Each row of a before or after table is a point. The points were changed in one or more steps. Then noise was added and the rows were shuffled. The steps act on columns, c1 being the first. Name the steps. A step turns or swaps two columns, mirrors them in a line or flattens them onto one, adds a multiple of one to another, or multiplies or shifts one. Angles are multiples of 10 degrees, from the lower column toward the higher: turns from -170 to 170, lines from 10 to 170 but not 90. Use the fewest steps. Two steps may share a column if one is a turn and the other turns, adds or multiplies; they go together, in the order done. Otherwise the lowest column goes first.
In the rows, 128 means zero.

Before (12 x 2):
[[128 138]
 [132  97]
 [149 122]
 [138 101]
 [115 148]
 [127  69]
 [ 99  98]
 [121 114]
 [ 97 152]
 [ 85 105]
 [ 75 117]
 [ 69 149]]
After:
[[150  77]
 [157  89]
 [115 111]
 [159 139]
 [128 146]
 [186 137]
 [110  89]
 [142 127]
 [153 142]
 [161 100]
 [119 126]
 [112  64]]
Steps: turn c1 and c2 by 100 degrees

Before (13 x 4):
[[161 101 119 108]
 [133 104 112 132]
 [131 150  87 117]
 [172 126 130 130]
 [131 116 185 162]
 [125 106 146  80]
 [ 60 125  76 141]
 [134 152 165  86]
 [184 130 149 124]
 [144 177 137 103]
 [105 118 167 151]
 [145 146 151 147]
 [145 191 143 181]]
After (13 x 4):
[[131 148 151 106]
 [156 119 166 121]
 [173 125  75 150]
 [106 125 129 105]
 [148 114 185 101]
 [ 98 105 147 166]
 [153 191 143  80]
 [127 104 112 122]
 [ 97 101 118 127]
 [103 178 137 139]
 [ 95 129 148 106]
 [ 96 151 166 157]
 [121 150  86 135]]
Steps: multiply c1 by 0.7; turn c1 and c4 by -140 degrees

Before (9 x 9):
[[145 135 120 125 142  76 139  96  98]
 [202 115  94 120 124  73 115 140 140]
 [137 110  73 119 120 125 129  87 116]
 [156  93 132  88 169  88 133 111 122]
 [143 119 148 142 160 145 128 112 135]
 [150 111  93 155 142  96 113 164 157]
 [115 130 145 163 140 150  71 166  77]
 [120 118 118  43 106 159 142 119 119]
 [110  73 143 131 131 115 138  74 156]]
After, 9 rows:
[[116  99 146 159 102 150  70 166  78]
 [201  86  95 105 129  72 115 139 139]
 [144 104 120 136 133  77 138  97  96]
 [156  62 133 155 180  89 133 110 122]
 [119  89 117  73 198 160 140 119 117]
 [136  79  74  92 123 126 128  88 116]
 [109  42 144 137 130 115 138  75 157]
 [150  81  94 135 100  94 113 165 156]
 [145  89 149 174 129 147 127 113 135]]
Steps: shift c2 by -30; add 0.5 times c3 to c5; turn c4 and c5 by -70 degrees

Before, 12 rows:
[[ 99 136 113  90 109  96 161 117 152 110 130 110]
 [109 159  56 114 109 115 120 118 172 116 150 138]
 [ 97 166 110  93 117  89  78  78 127 111 132 148]
 [150 108 152 108 109  92 138  78 138 128 157 101]
 [139 144 124 118 236 107 140 114 140 108 198 115]
 [161  80 110 111 127  90 136 125 127 156 134  84]
 [102 158 144 142 149 117 128  95 146 118 129  91]
 [136 108 150  92 122 133 140 111 145 181 137 120]
 [161 160 141 103 125  93 142 118 158 107 127 108]
 [151  92  31 104 127  88 153 108 159 133 126 187]
 [150 145 136  94 129 192 156 104 115 155 129  88]
 [160 129 130 126 109  88 161 115 110 163 143  98]]
After (12 x 12):
[[167 160 113 108 113 154 136  86 114 132  94 100]
 [160 110 115 106 102 171 143 126 140 106 127 108]
 [116 107 147  92 124 175  76  67 118 109 128 151]
 [158 179 225 104  99 158 151 119 139 132 146 184]
 [141 120 142 121 170 155 139 114 227 107  58 118]
 [106 130 144  90  98 160 163 107 121 113 130 109]
 [164 142 128 125 133 166 163 126 104 162 110  97]
 [159 185 146 110 131 150 134 135 132 158 126  89]
 [113 104 113 140 124 148 122  89 154 119 126  88]
 [159  91 123  94 139  75 156 112 124 153 127  85]
 [113 104 206 114  79 151 120 112 131 114 117 139]
 [140 148 107  91 112 115 140 119 130 184 115 119]]
Steps: turn c1 and c8 by 20 degrees; turn c2 and c6 by 160 degrees; turn c3 and c11 by -170 degrees; turn c5 and c9 by 60 degrees

Before, 13 rows:
[[ 82 134 114 175 126 130 164 120 147  99 167 147 133 128 131 130 104 150]
 [ 63  82 112 175 139  99 120 117 131 116 118 163 118 142 144 142 123 164]
 [ 88 113 147 172 128 100 168 146 104 113 101 141 124 116  97 137 114 135]
 [ 57 112 133 147 168 112 147  82 117 118 113 140 150 111 138  98  98 162]
 [152 176 172 154 102 110  85 103  98  99 107 123 139 166 126 124 100 119]
 [163 139 160 156 132  89 113 135 161 103 104 125 121 137 153  92  74 130]
 [196 132 189 159 157 167 133 147 103 115 146 107 137 160 128 176 167 124]
 [ 93 109 125 149 142 109 133 128 144 136 139 113 162 143  97 151  97 174]
 [185 163 166 127 128 101 130 161  72 134 154 128 133 158 120 128 193 137]
 [ 43  87 143 134 152  89 157 132 142 104 153 148 141 148 121 139 115 109]
 [189 145 179 128 145 123 106 138  77 131 169 139  93 127  99 160 138 122]
 [196 122 168 118 113 123 111 138 100  70 143 121 131 127  98 138 168 131]
 [176 160 170 136 157 132 136 126 138 103 139 106  86 167  86 161 179 136]]
After:
[[128 177 173 174 104 118  79 170 101 135 109 124 140 168 122 104 100 118]
 [ 60 132 187 102 160 144 130 164  98  86 145 105 134 162 129  98 165 127]
 [192  89 144 130 154 110 156  56 143 124 149 144 138 152 126 102 112 113]
 [ 60 161 166 123 131 119 134 140  68 128 153 126 135 163 114 134 197 137]
 [186  86 111 162 141 119 117  85 134 120 122 163 117 141 146 114 123 167]
 [170 135 117 186 126 128 164 100 147 136 168 145 135 129 125  99 104 150]
 [143 114 149 166 132 117 171  77 106 127 101 138 121 115  93 110 116 133]
 [ 95 138 159 224 133 116 113 154 162 169 101 125 124 139 157 124  76 131]
 [ 94 161 177 102 159 132 134 172 138 107 142 108  86 171  89  94 178 137]
 [151 105 125 117 141 123 133 104 141 100 136 112 159 144 100 128  99 175]
 [212 113 131 196 170 117 148 118 117 160 115 139 152 110 138 128 100 162]
 [ 75 145 180  82 147 128 107 169  79 101 173 142  96 127  99 122 137 121]
 [ 66 119 166 130 112 127 114 170 102 136 144 122 128 124  95  67 167 130]]
Steps: turn c1 and c8 by 140 degrees; multiply c8 by 1.3; turn c10 and c16 by 110 degrees; add 1.5 times c10 to c4; multiply c6 by 0.4

Before:
[[163 119 121 108 126 115 109 135  96 185 101 132 128 139 159  75 111 116
   73 140  92 142  71 104]
 [104  83 123 141 125 172 110 124 146 126 110 140 148  69 159 120 121  83
   75 129 137 130 104  61]
 [163 119 142 124  70 118  91 118 181  91 122 147 159 125 118 117 170 127
  133 128  92 126 141 104]
 [ 76  80 162 182 117  95 122 160 131 146  75 108 144 128  92 122  77 125
  120 107 134  97 146 113]
 [107 151 124 132 115  97 137 130 164 176 119 197 153 100 109 160 133 157
  191 149  97 117 153 115]
 [ 88 115 151 106 134 129  93 154  85 122  90 107 107  97  73 120 122 161
  121 145 125 107 149 157]
 [ 94  95 112 148 122 180 134 124 132 191 162 157 105  72 105 118 140  98
  170 102 140 154 150 134]
 [129  96 104 122  97 158  98 162 111 117 136 144 147  73 144 120 121 110
   99 138 156 110 126 135]
 [ 95 133 170 120 146 142 149 141 119 101 164 113  91 152 104 116 123 136
  141 150 150 154 151 173]
 [156 130 139  89 107 121 127 148 194 187 156 176 148  91 119 118 110 162
  105 157 126 116 110 134]
 [143 187 170 113 122 106 115 178 153 144 120 158 164  77 110  88 168 134
  138  94 128 165 124 125]
 [167 140 172  86 138 111 132 125 152 133 129 101 117 155 167  86 140 117
  104 114 144 119 132 150]
 [157  77 134  96 156 187  52 109 162 182  98 145 130 155 112 124  97 148
  185 124 168 106 151 125]]
After, 13 rows:
[[167 140 165  86 151 112 138 126 152 132  99 154 167 155 117  97 140 117
  103 114  97 120 133 150]
 [104  82 133 141 108 171 137 124 146 125 119 109 143  69  95 120 121  84
   76 129 138 130 103  62]
 [163 119  93 108 146 115 143 135  96 185  89 116 154 139 113  81 111 116
   73 140 116 142  70 105]
 [ 87 114 137 106 153 130 168 154  84 121  69 129  91  97 173 123 122 162
  122 145 106 108 149 157]
 [128  95 141 123  96 157 145 162 112 118 171 100 132  72 104 106 122 109
  100 138 163 109 127 136]
 [107 151 100 131 115  97  86 130 165 175 107  72 100 100 115 149 133 157
  191 148 115 118 154 114]
 [157  77 165  96 165 187 185 110 163 181 114  76 114 155 134 139  97 149
  185 123 143 105 150 125]
 [ 95  95 131 147 113 181 107 125 133 190 182 105 118  72 159 116 140  98
  170 101 147 155 149 134]
 [ 76  80 150 183 119  95 144 161 131 145  48 143  90 129 132 118  77 124
  122 108 101  97 145 113]
 [142 187 150 114 145 106 123 179 152 144  84  95  95  77 107  91 168 134
  137  94  92 165 124 125]
 [164 119 105 125  83 119 151 119 181  90  92  94 104 126 106  90 171 128
  133 128  97 126 140 103]
 [ 95 134 168 120 153 142 118 140 119 101 138 152 125 153 173 126 124 136
  141 151 103 155 151 174]
 [156 131 132  89 132 121 105 148 194 187 145  87 110  91 115 108 111 162
  105 157 117 117 109 134]]
Steps: turn c3 and c21 by -60 degrees; add 1 times c21 to c11; turn c5 and c16 by 30 degrees; add 0.5 times c18 to c5; turn c7 and c12 by 150 degrees; turn c13 and c15 by -120 degrees
